Each row is a point. Two turns around zero, p and q, are shown by what they do to some points. Where does a point land after both, in the order given? Backwards means that the second turn is done in reverse. Each puzzle has new turns, and all numbers are rounded.

Turn p:
[ 0.24 -0.05] => [0.24 0.04]
[ 0.16 -0.34] => [ 0.27 -0.26]
[ 0.02 -0.37] => [ 0.15 -0.34]
[-0.17  0.56] => [-0.36  0.46]
[-0.25  0.20] => [-0.31  0.10]
Turn q:
[-0.06 -0.14] => [ 0.00 -0.15]
[-0.11  0.24] => [-0.20  0.17]
[0.57 0.08] => [0.49 0.30]
[-0.37  0.22] => [-0.43  0.05]
[-0.03 -0.40] => [ 0.13 -0.38]
Where do these land?
p, then q backwards: [ 0.14 -0.03] => [ 0.14 -0.04]
p, then q: [-0.28  0.23] => [-0.36 -0.03]
q, then p: [-0.07  0.49] => [-0.40  0.30]
q, then p backwards: [ 0.34 -0.36] => [ 0.36 -0.34]
q, then p: [-0.14 -0.34] => [ 0.14 -0.34]

Turn p:
[-0.26  0.24  0.12  0.00] => [-0.21  0.09  0.13  0.26]
[ 0.35  0.50  0.07 -0.02] => [0.29 0.50 0.18 0.12]
[-0.06 -0.66  0.09  0.12] => [-0.09 -0.54 -0.01 -0.40]
[ 0.10  0.36 -0.05 -0.33] => [-0.03  0.48 -0.12  0.08]
[-0.13 -0.44 -0.24  0.23] => [ 0.06 -0.52 -0.20 -0.06]
Turn q:
[-0.01  0.19  0.06  0.24] => [0.15 0.05 0.20 0.18]
[-0.03  0.47 -0.35 -0.02] => [-0.05  0.29 -0.16  0.48]
[-0.15  0.13  0.20 -0.12] => [ 0.09  0.26  0.04 -0.13]
[ 0.43 -0.41  0.51  0.01] => [ 0.41 -0.47  0.01 -0.47]
[-0.25 -0.39 -0.42 -0.11] => [-0.61 -0.12 -0.08 -0.07]
Where do these land?
p, then q: [-0.39  0.14 -0.15 -0.16] => [-0.27  0.07  0.31  0.22]
q, then p: [ 0.37 -0.15  0.25 -0.51] => [ 0.16  0.21 -0.61 -0.20]
p, then q: [-0.38  0.04 -0.50  0.26] => [-0.29 -0.49  0.28  0.24]
p, then q: [-0.30 -0.09  0.20 -0.10] => [-0.19  0.18  0.21 -0.18]
q, then p: [ 0.47 -0.05  0.32  0.12] => [ 0.29  0.00 -0.09 -0.50]
q, then p backwards: [-0.12  0.36 -0.31  0.27] => [-0.27  0.48  0.00  0.12]
q, then p backwards: [ 0.34 -0.25  0.18  0.12] => [ 0.09 -0.34 -0.08  0.30]
